Each row is a point. The last column is the point's height on a tilted bowl or saddle (a function of degree 2), plus a little noise. Count its main directions that bend up, bend down and stay straight.

Points (17 x 4)
[[  8  16  -9  -3]
 [-31 -28  16  14]
 [ -6 -16 -31  -3]
 [ -9  16  20  10]
 [ -4  18 -31 -11]
 [-20 -10  -7   9]
 [ 41  11   4 -16]
 [-34  39  14   0]
 [  5  -1 -30  -6]
 [ -9  14  -5   5]
 [ 26 -29  17   8]
 [ 24   2   2  -1]
 [ 27  22  13 -10]
 [  0  -7  -2   9]
 [ 43  60   7 -60]
 [ -8  43 -26 -21]
 [-11  -8  -9   9]]
Directions: 0 up, 3 down, 0 straight

Points (27 x 5)
[[ 20  33 -24  32  13]
 [-34  -9  22 -14  30]
 [-11 -30  -2 -16  10]
 [-21  60 -22 -23  26]
 [ 10 -12  10  11   9]
 [ 20  25  -9 -36 -34]
 [ 21  -8 -11  29   8]
 [  6  13  -8  11   3]
 [-10   4  16 -10   4]
 [ 34  24 -32  20  25]
 [ -2  -9  35 -19  15]
 [ 20  17   8 -17  -5]
 [ 13  17   2   1   0]
 [-47  -3  -4  10  46]
 [  9 -15  11 -48 -47]
 [-26 -19 -39  12  43]
 [ -4  -3  25 -26  -2]
 [ 13   2 -11  -8  -5]
 [-38 -34  24  -4  60]
 [ 14   7  16  -9   0]
 [ 28  24  -5 -19  -7]
 [-25  22 -25 -49 -50]
 [ -3  15 -10   4   5]
 [-14 -29  36  22  43]
 [ -3 -37  28  37  29]
 [ 22  20  39  -8  24]
 [ 17 -28  23  -8  24]]
Directions: 3 up, 1 down, 0 straight

Points (40 x 7)
[[ 17   2  22  28  -7  -1  30]
 [-42  12   2   7 -12 -13   8]
 [ 24 -24  15 -16 -42   6  22]
 [ 41  -8 -13  13 -16 -12  32]
 [  4  40  -6 -29   7  -4  18]
 [  2  26  19 -20 -23 -20  23]
 [-11 -30  32  10   3   1  23]
 [ 29 -11  16   0  38  -7  52]
 [-23  17 -11  22 -31 -43  38]
 [-24  13  17 -12  42 -26  48]
 [-16   9  -9  12 -27  -9   7]
 [-11   6  19  55   0   1  42]
 [-19  -6  18  40 -47  -6  19]
 [ 25 -16   1   5  -3   5  18]
 [ 34 -18  -5 -10 -27  -8  25]
 [ 16 -27  48   6   2  -6  46]
 [-40   8   9   6   1  30   7]
 [ 19 -34  14 -32  25  11  47]
 [ -6  26  -3   2  14  50  19]
 [ 42 -29  38   5 -16  13  44]
 [-17  18   7   4 -22  -6  11]
 [  7   1  20 -19  27  -6  35]
 [ -8 -17  -5 -23   5  -3   8]
 [-32   4 -24 -14 -13  16  -8]
 [-24   7   5 -18  12  36  13]
 [ -4  28   6  19   1  -9  26]
 [ 25   2  16  20 -21  -2  25]
 [ 33 -12  10  24 -10  35  29]
 [-26  60  -5 -40  -4  -1  41]
 [  5 -18  -4 -31   1 -17  20]
 [  9  -3  -3  12  -1  10   8]
 [-17  58  28  27 -25  -2  60]
 [-21 -20  -9 -42  -7 -22  17]
 [ -2   4  -4   5  -3  18   2]
 [-26  29  12 -36   4  12  27]
 [-18 -46  21  -1  -6 -13  17]
 [ 16   9 -16   7   0 -18  17]
 [ -4 -22  23  -5 -24  17   9]
 [-15  27 -19  23  20 -40  42]
 [ -2  19  -8  25 -10  17  10]]
Directions: 4 up, 0 down, 2 straight

Points (73 x 9)
[[-14   9   3  23  -7 -32  -2  -9 -17]
 [  9  22 -14  -8 -21   7  23  -7   2]
 [  3 -22 -14  13   9  52 -11   8 -46]
 [-21  -2  -6  -1  -4 -10 -35 -25  -9]
 [ -4 -18 -18 -23 -13 -24   2 -25  31]
 [ 11  -1   5 -17 -12  21  23  11   8]
 [-24   2 -13 -20 -22 -23  -1  60 -52]
 [-33  24  25   3 -11  -9  22  15 -15]
 [ -1 -13  38 -27   7  31  29   7  11]
 [  9   0   7  17   4 -32  26  -8 -13]
 [ -6 -20 -32   6 -13  21 -11  -3 -16]
 [  4 -10 -25  16 -13 -19  12   3  -8]
 [  6   6  29  -8 -10 -15 -30   4 -24]
 [ -5  41 -15   8  34  -4 -34 -31 -54]
 [ -8 -27  -7 -26  -1  26   2 -13   2]
 [-15  16   9   8   3  -3 -12   5  -6]
 [ 26 -10  15  17  -2  14  -2   4 -14]
 [  0   9   6 -15  15 -22  24   1   8]
 [ 21  18  -5  -9 -20 -12   4 -15  -3]
 [ 17 -30  -7 -17 -12   4   1  17 -13]
 [  6   6  13 -47  38  13 -12 -13 -26]
 [-11  -6 -19  49 -29   2  30 -29  -1]
 [  2 -29  21   2   1  18 -10  17 -20]
 [ 19   6 -10 -17  10   0 -11 -24 -21]
 [-23 -12  -3  -4  15 -20  -5  23 -26]
 [  4  -7  -2   7 -14  16  -4 -21  -6]
 [  6  29  17 -13 -23   5 -30 -20  -7]
 [ 11   7 -16   5 -22 -18   9  -5  -3]
 [-27  -4 -13   0  -9  34  28 -13  -5]
 [  7  40  -6  25  35  -6  -8  21 -37]
 [  2   1  16   6  34  17 -12  24 -26]
 [-28 -27  24 -26 -25 -17   9  16 -21]
 [ -1  39  -6 -17 -10  -9 -33  17  -7]
 [-11  -3  15  13  14  29 -11   7 -13]
 [-13  23  -3 -15 -21  18  26   1   5]
 [  6  -2  27 -34  -9 -25  15   8  14]
 [-32   6   0   5  -9  -1 -23 -29   7]
 [ 13  10  45 -22  13  20 -18   0  -5]
 [-21  -5  17  10 -15   7  14  15 -10]
 [-15   1  13   3 -24  57   5  10 -16]
 [-23 -16  -2  19  20   4  34  21 -21]
 [  3 -13   0  -1   0   8  -4  21 -14]
 [ 52 -17   2  29   0  30 -21  34 -60]
 [ 19  -7  10   8  25  11  12  27 -11]
 [ 12  -5  -4  -8 -13 -40  24   9  -1]
 [ -8   6  13  27  17 -18 -13  -4 -33]
 [-15 -21 -22  44 -25 -34   4  15 -39]
 [ 17 -35   0   7 -19  11  30 -12   3]
 [ 11  -1  19 -10  11 -17 -34  -5 -47]
 [ 15  -8 -16  23   2 -13   3 -10 -16]
 [ 13  20 -15  18 -16  14 -28  -8 -23]
 [ 30  -4  -5   9   5  -8 -23 -16 -48]
 [ -5   7  13   4 -11  19   9   7   3]
 [  2  21  -5 -15  -4 -21 -16  11  -9]
 [-21  18 -22  33 -26  12  11  -2  -3]
 [  7 -16   6   0  -8  14  15  36 -13]
 [-17 -13   7  18  -1  11  25  19 -15]
 [ 11  -7   4  11 -11 -12 -15   4 -22]
 [-19   5  -7 -31   1  -7 -47  18 -36]
 [ 16  -7 -18   7 -23 -13  -5 -17 -11]
 [-17  21  19 -34  -4  31  -4  -2   5]
 [ 10  26  14 -23 -11  18 -15  11   9]
 [-18   4   1   9 -17  17  14  -5   1]
 [-19  11 -28  20 -10 -29  45  19 -23]
 [-21 -23   5   6 -39  26 -14   1 -18]
 [ 10 -34 -31  12  -1 -16   0  18 -29]
 [ 19   5   1  -7  35 -19  -4  -5 -34]
 [-55  46 -17 -16 -15  -5  -8  -5  22]
 [ -2  -3 -10 -23 -20  -7 -22  22 -21]
 [ 19 -23  -1   0   4   4 -14 -15 -25]
 [ -6 -12   9   5   0  27   8 -17  -6]
 [-20 -10  22  -9 -39  13 -21  -7 -10]
 [-10 -59 -29   0 -18  -4 -25 -18  -3]]
Directions: 2 up, 5 down, 1 straight

Points (73 x 9)
[[ -9  22 -17   5  18  25  -7 -33 -23]
 [ 21 -15   7  35   7  -5  12  -9 -28]
 [-10   0 -14  -5 -12   5  -4  15  -3]
 [-18 -17  28  17 -34 -60   1 -11 -25]
 [ 16  12 -12  -3 -23   4  -4   5   3]
 [ 25   6   0  -8  -4  17   7  -6   4]
 [ -4 -16   6 -22 -15  -7 -14  12  -1]
 [  0 -26  15   0  29 -18   9  15 -20]
 [ -4  -5  -8  -1 -13  37 -19   4  13]
 [-11 -17 -10   6 -15  14 -28  17  -7]
 [ -2  20  26   4  34 -10  -2 -16 -39]
 [ 10  -4  32  23  -1 -11 -15  -9 -41]
 [ 13  19 -26  -1  16   9  -2 -29  -2]
 [  7  25   9 -13  -3  21   3  29  -4]
 [  9  18  -3 -15 -15  -8   3   9  -3]
 [  6  15  14   4 -21   7   0  -9 -15]
 [  8  -7  -4  17 -18  37  22  -7 -13]
 [ -9 -15  29  31   5  -5  10   2 -50]
 [-24  -5  20  14  23  10 -16   7 -39]
 [ 20  12   6  -9  -9   8 -22 -15 -10]
 [ -9 -27   4   8  14 -26   7 -18 -18]
 [ -3 -20   5   1 -20   9  30  19 -10]
 [-20  -2  33  22 -16   6  -7   1 -47]
 [ -7   0  10  44   9 -31  23  17 -27]
 [ 19  -6  22  -8  15 -25 -20  -1 -19]
 [  9  19  -2 -17  30   0  -9 -15  -9]
 [  9  33 -17  20  20  -4  29 -23  -7]
 [-19  32 -18   7  -1  17   6   7 -22]
 [ 19  24 -35  13  38 -47   1 -11  60]
 [  0 -14   7  17  15 -41  -6  10 -15]
 [ 21  39  30 -11  18  -1 -32  10 -20]
 [-14   3 -18 -11   6   7   5 -29 -12]
 [ 17  18   3  -7  20  -4   5   8   3]
 [  0  -2  13  29 -11  16  37   4 -34]
 [ 12  -6   5 -30  11   8   4 -17   5]
 [ -2 -51   2   8 -12   0  16  40 -44]
 [ -8   6  14  12  16 -11 -10  17 -22]
 [  1 -18 -16  15  19 -12 -10  15  -4]
 [ -9 -29  26  10   6  21 -25 -47 -50]
 [-17  14  15   2  11  -1   2  24 -29]
 [ -4  14  -9  33  55  11   8  -3 -15]
 [ 17  -6  28  11  27 -15  12 -13 -26]
 [ 25  14 -35   5 -11  18  12 -20   3]
 [-33   1  28  -4   0  22  27 -10 -39]
 [  1 -16   8  41  16   4   5 -33 -50]
 [ -3   7   4  21   8 -16   5 -19 -18]
 [ 11   3  21 -29 -13   7 -21  10   0]
 [ 38 -16  18  11 -16  10  18 -14 -14]
 [ -7 -30  13 -16   3 -15  -3 -13  -8]
 [-12  13 -32 -29  28 -11   3  16   4]
 [  9   5  10   0   6  22   6  22   0]
 [ -2   3 -23  -4 -23 -20 -29  20  -4]
 [-14  23  11   2   4   5   4   1 -29]
 [-19   2  -4  30 -24  16  -3 -29 -29]
 [-11  22   9 -38  -1 -13   2  -3 -30]
 [ 18  19  20  10  35  33 -13 -16 -12]
 [  1   0   3  14 -35  15  -9   2 -11]
 [-24  46  29  -1   2  22  18  22 -58]
 [-12  19  15 -24  -8  -7 -15   3 -29]
 [-24  39   6 -16  -1  24  -1  27 -37]
 [-24 -18  10  -3 -20   4  15  27 -24]
 [  5  14  36  16 -24   6  -8   3 -31]
 [ -9  -3 -37  16 -16 -12  -7 -19   8]
 [  0 -22  46 -19  -5  26  -7 -14   4]
 [ 21   9 -15   3  15  17   4   9  11]
 [-13 -47  23   7   7 -18  24   6 -37]
 [-14  -3   8  29 -29 -21  -8  -6 -29]
 [ 25 -11  12 -16  29   8   5 -16  -3]
 [ 19  24  -3   2 -11 -42 -25   4  -6]
 [ -2 -34   9 -23  40  35  -2  20  26]
 [-13 -25   4  16  13 -25  -4  10 -30]
 [ 42  27 -10  13 -11   4  -4  -3   3]
 [-30 -16   2   0   4 -18   9  16 -29]]
Directions: 2 up, 4 down, 2 straight

Points (77 x 9)
[[ 24   2 -15  -9   0   5  13  -1   7]
 [  5 -33 -10  -5   1  14  29 -26  16]
 [ -8 -31 -15 -36 -12   4 -21 -25  14]
 [  0  34 -11  15  -2 -13   6 -17  19]
 [ 16 -19 -49  31  34  -9   6 -22  37]
 [ 19  13  17 -17 -25 -34 -10 -32   1]
 [ 22  -3   4  -5 -21  32  19   6  19]
 [ -2  -3   7 -19  25 -35   9  17  12]
 [ -8  15  19 -25  13 -12  52 -16  31]
 [-27  34  13   0  44  11  17  -3  34]
 [ -2  -8   0 -22  16  29  -3   7  15]
 [ 15   0 -14   5   6  13  14   4  13]
 [ -1   1  16   1 -20  -4  -8 -19  -2]
 [  5   0  41  -4  -8  24 -16  -3   9]
 [ 22  12  -7   9  13   2 -14 -21   1]
 [-28  12   6   2 -40  19   0 -23  28]
 [-26  -5   3 -10   4 -25  15 -27  14]
 [  9 -10  -9   3 -29 -31 -21 -12  -6]
 [ -9 -45  23 -13  22  -4  -2   1  12]
 [  9   2   7 -22  35  24   9   8  17]
 [ 31  36  -2 -13  -6   9   3   6  19]
 [ -1  32   4  19  51  -1  -3 -12  22]
 [  4 -17 -22 -17 -26 -40  19  15   9]
 [-22  28  40  24  -5   2 -12 -23  26]
 [-12  31   5  -3  -7  -2  34  -2  30]
 [ -8  40  -5  15  16  21   0 -20  24]
 [ 23   5 -24 -21 -23  -5   8  -8  10]
 [ 22   4  -8   9 -17  25 -15   9  13]
 [ 13   8  20  -8  13  53  -1 -18  11]
 [  2   3   3  17 -10 -36 -23   4  -1]
 [ 28 -18   6 -25  -2 -14  26   5   9]
 [-28  -7  -3  -9  16  29 -39  32  43]
 [ 44 -22 -20  50 -21  16  -2  -2  29]
 [ 37 -10 -39  33   4  31   2 -45  32]
 [  8  39  17  15  14  -7  -3 -21  13]
 [-14  -6 -16  43 -12 -24 -32  21  22]
 [ 26 -10  -7 -29 -16 -10   2 -18   0]
 [ 17 -17   1 -13  35   9  -5 -19   0]
 [ 40  -1   1   5  18  40  -4  27  37]
 [  5 -10  10 -17   3 -11  16  10   5]
 [ 12  -8  14  11  -3  60 -13 -37  14]
 [  1  -6  18  12  24 -12 -17  -7   1]
 [ 13   4   6 -20  12 -11  11  32  17]
 [-18   8   1  -6 -28 -37  30 -12  22]
 [ -6  44   9  27  -7 -28   8  29  43]
 [  0 -10 -18  20 -28 -23 -40   0   5]
 [ 32   6 -18  34  32  33 -18  25  49]
 [ 12   9 -14  23   3 -44 -22 -32  13]
 [ 33 -37   4  10   1 -11 -13  -3  -2]
 [  7  39 -15  16 -16  21 -14 -13  27]
 [-18  -9   5   2 -35   9 -56  -7  19]
 [-39  -9   5   8  16 -24  -5 -22  20]
 [  3  27  31   6   9  -2  21  35  39]
 [-22 -14  20   6 -53  22  -5 -17  22]
 [  1  -7  11 -16 -15 -22 -14  52  14]
 [ -7 -17   6   4  -1  -9 -28 -11  -2]
 [-23 -21  -6  -2 -13  13   5  15  20]
 [ -4  25  -3  33  23  12 -13 -42  19]
 [ 21   7  34  36  -9 -23 -10   5  10]
 [-47  42  -5  19 -25 -25   5   7  60]
 [-13   1 -42   5   1  18 -12  21  37]
 [ -2  -7 -40 -14  -1 -17 -23 -18  17]
 [  2   4   9 -12 -31  11  -4   0   6]
 [ 15 -11 -26  13   3 -17  -7 -16   4]
 [-11 -14 -14  -6  -2  -2  10  32  22]
 [ -2  18 -38 -33   7  13  -1   1  32]
 [ -3  -6   8  -4 -23   7   2  -4   2]
 [-10 -33  13  29 -11  16   2   1  16]
 [  3  12 -26   6 -35  -9  -3  20  17]
 [ 14  -2  14  40  13  12  -7  -5  14]
 [ -3 -22 -15   8  -3  36  43 -20  36]
 [  1  46  11 -15 -20  19  -9   4  31]
 [-22  10 -20 -13   3  16   0   0  24]
 [  3 -10  -7 -14  17 -10   9  15  10]
 [ -8 -15   2  14   2 -17 -10  25   8]
 [ -7   7 -26 -10  26  33  -5 -12  21]
 [ -1   0  13 -29  30  20  13 -14   7]]
Directions: 7 up, 0 down, 1 straight

Points (71 x 9)
[[-14  24 -37  -6  -4  13 -20  13  50]
 [ -7  -4  24  16   8  31   4  29  16]
 [-17  -8  11  28   6 -28 -27 -50 -21]
 [ 14  -3  19  -5  -3  16  30  -7  -1]
 [ 18   5  -8 -19 -11 -15   3   5   9]
 [ 24   8  35 -17   5  29   1 -13  26]
 [  4  36 -12 -18  27  11  15   1  36]
 [ 31  22  20 -15  29   6  -1   8  28]
 [-21  30  -2  -5   4  25  44  31  18]
 [ 12  19   1  27 -13  -4   4  15  -3]
 [ 26 -18  -3  16   6  14  12  27  11]
 [ 15  38  16   0  12 -15 -22 -31  17]
 [ -9   9  13 -13  26  -2 -32 -27  28]
 [ -6  43  10  12 -11 -12  27  14   2]
 [ 16 -12  12   7  30  11 -25 -16  25]
 [  2   5 -11  34 -14  11   4  -5   3]
 [  7  11 -34  11 -19  -3  -5  33  33]
 [ 14 -27   3   4   1  20   5   2  13]
 [-29   4  28   3   7  10  34  24   4]
 [  2 -18  31 -11  25 -19 -12  -3  13]
 [ -6   8  -3   3 -12  40 -13   8  29]
 [ -1  -3 -13 -11 -38   1  50   0  16]
 [-31  26 -25  11  -4   9  10   3  22]
 [  1  17   2   1   9 -22 -34  24  31]
 [ 17 -15 -12  26 -30   0  10  30  14]
 [-17 -17 -18   6  36 -28  22   2  32]
 [-11 -31 -41   1   6  13  27   9  51]
 [ 14 -21  49  20  15   8 -16  35  33]
 [-11  17   9  24  -2  -3   5  -4 -11]
 [ -9   8  17 -31  -7 -47 -22  19  48]
 [ -5 -24   2 -30   3 -21  20  10  21]
 [ -7   7  27 -28 -12  14  24 -16  12]
 [ 19 -13  11  -8 -18  18 -23 -14  21]
 [ 12   6  19   6  -1 -19 -11  42  18]
 [-17   9  17  27   4 -19  17   4 -15]
 [-18  -7 -13 -12 -23  21  32  -8  23]
 [ -4  29  -3  25  38  18   1 -29  37]
 [ 10 -36 -19  25  -4  -9  12  31  19]
 [  3   8 -18  -6   3  21 -23 -25  40]
 [ 10  -1 -12   0 -11 -13 -28  20  28]
 [ -1  18 -26 -12  19   7 -38   8  60]
 [ 14   8 -21 -18  15  -1  -7  -6  31]
 [  0 -35   4  -4   8   1 -23   6  26]
 [ 23  13  22  -9 -26  -9  34   6  -6]
 [  5 -17  30 -31 -15   7 -15  -8  22]
 [ 21   9   1 -18 -22  -1 -12   4  17]
 [  7 -19 -35  14   7 -10  10 -14  19]
 [-12   7  24   5  56 -29   5 -38  31]
 [  8   1   5   3   6  38  19 -17  23]
 [-45 -10  43  -6 -20 -30   7 -15  -5]
 [ -6 -16  15  21 -22 -55 -20 -14 -10]
 [ 10  -8   5   7 -39  -4   5  33  16]
 [ -1   9   4  21  -1  -8  -6   4  -7]
 [-22  18  14 -24  23 -22   3  -5  25]
 [  7 -25 -15 -16 -24   9  -8  11  34]
 [  4  -6 -21 -22 -29  -6  49  22  22]
 [ -1   0  32  22 -14   3 -35 -30  -6]
 [ 35   7 -16 -29   4   8  18  11  21]
 [-24 -12  13 -26   9  23  21 -26  30]
 [ 11 -26  -3   1   8   4  -4  13  15]
 [ 28   5  15   6  -6 -17 -15  -1  -4]
 [-18  23  -8  29  15  -8  10  53  25]
 [  0   4  22   7   8  38 -14 -15  23]
 [ -2 -40 -24   8   0 -34   1   3  23]
 [-52  24  -8  11 -22  13  -7  15  18]
 [-17  -3  17 -11   2 -27  19 -19  -5]
 [-25  60 -30   8   9 -28 -15  -1  56]
 [ -4   8  -2 -22  -6  -5   0   3  12]
 [ 20   6   7 -13 -17 -12  12   7  -2]
 [  0  -8  11 -10 -10  25  13  39  17]
 [ -6 -17 -10 -35  -2 -31  25  -5  29]]
Directions: 6 up, 0 down, 2 straight
